Each row of a before or after table is a point. One or more steps were done to the points. Then noise was added and the rows were shuffled. The steps act on columns, c1 being the first. Write out the steps. A step turns or swaps two columns, mirrors them in a line or flattens them onto one, adds a multiple of one to another, or multiplies or shifts one. Angles are multiples of 10 degrees, from the lower column toward the higher: turns from -170 to 170, lines from 10 to 170 but not 90. Use the fewest steps. Two steps may share a column if one is a turn and the other turns, adds or multiplies; they go together, in the order done. Otherwise the lowest column goes first.

Before (9 x 2)
[[ 13 -57]
 [-15 -16]
 [ 35 -21]
 [  2  -9]
 [  0 -27]
 [-30   1]
 [-14 -18]
 [-22  29]
 [ -6   4]]
After (9 x 2)
[[ 39 -66]
 [  2 -37]
 [-19  -6]
 [-63  19]
 [-47 -26]
 [-91 -10]
 [  4 -22]
 [-41 -26]
 [106 -28]]
Steps: multiply c1 by 3; shift c2 by -10

Before (12 x 6)
[[-26 -34 -36   2   8  12]
 [ 12  13   6 -60  24  -2]
 [-17  13 -15   1  28  10]
 [  1 -50   6  15  -5  -2]
 [  0   6   5  30  22  -5]
 [  4   5 -33  18 -13 -10]
 [ 41  -1 -29  10  16  42]
 [-22   1 -21   4  16  20]
 [ 34 -27 -31   2   0 -44]
 [  0  -3  -1 -35 -25  28]
 [ 49 -18  24   7  -2   6]
 [ 11  -2  -3   4   3  -4]]
After (12 x 6)
[[  14   -2   -1    8    4    5]
 [  74  -26  -14    4   14   53]
 [  42   -1   51   21  -34   -4]
 [  -9    6   -7   60   28    0]
 [  77  -50   -5   30    1   -3]
 [ -23    1   29    7  -13    2]
 [  -5    5   14   36  -28   31]
 [  26  -34   32    4  -25   21]
 [  76  -17  -10   14    8  -23]
 [  -8   13   -5 -120   29   -3]
 [ -36   13   18    2   11    4]
 [   5   -3   21  -71  -48  -17]]
Steps: add -1.5 times c2 to c1; turn c3 and c6 by -130 degrees; add -1 times c3 to c5; multiply c4 by 2

Before (14 x 9)
[[-50  23  84  11 -12 -34   9  -8 -19]
 [121 -12 -19  43   7 -30  77 -29  -4]
 [-24  55  66 -17 -35  80  12 -29 -75]
 [-27  17  -8 -11 -23  16 -19  10  75]
 [ 29  -9  28  31 -37  37  -8   1 -13]
 [ 24   9  94  26  72  56 -40 -41   3]
 [ 28 -47  -6  -8   0  96  -5   4 -18]
 [ 24 -20  -2  24 -62  17   7  47  32]
 [ 10  27  56  74  29  42   4 -42 -27]
 [-36  61  37 -19 -28  -8 -17  37 -55]
 [ 62   2  -5   0  17  63 -23  22  25]
 [  9  -5  63  40 -53  31  -6 -55 -40]
 [ -6   3  15  30  24  64 -15  16 -64]
 [ 65   4 -25  -1  15   8 -19 -27 -34]]
After (14 x 9)
[[ 61 -42   4  38 -13  -4  70 -40 -11]
 [-13 -29  -6  16 -55   6  -8   8 -10]
 [  5 -10  26  21  47 -28  -5  11   0]
 [ 60  68  24  21 -41 -30 -27  21 -55]
 [-34 -20 -25  25   4  28 -16   6 -60]
 [-14 -29 -48 -32 -23  41  -7   8 -21]
 [ 75   3  -6   7   3  22   2   2 -32]
 [ 53  54   1  20 -52   4  20 -13 -82]
 [-41 -27  25  19 -70 -20  15  -5 -40]
 [-25 -28  11  76  10 -11  17  -8 -30]
 [-29 -26 -10   3 -85   5 -13   9  30]
 [ 63   0 -28   7  -6  29 -30  12  33]
 [ -1  30 -16   5 -44  17 -24  16  78]
 [-31  17  60  13 -30 -59   6 -10 -14]]
Steps: turn c2 and c4 by 40 degrees; add 1.5 times c2 to c1; flatten c3 and c6 onto the line at 140 degrees; shift c5 by -20; flatten c7 and c8 onto the line at 150 degrees
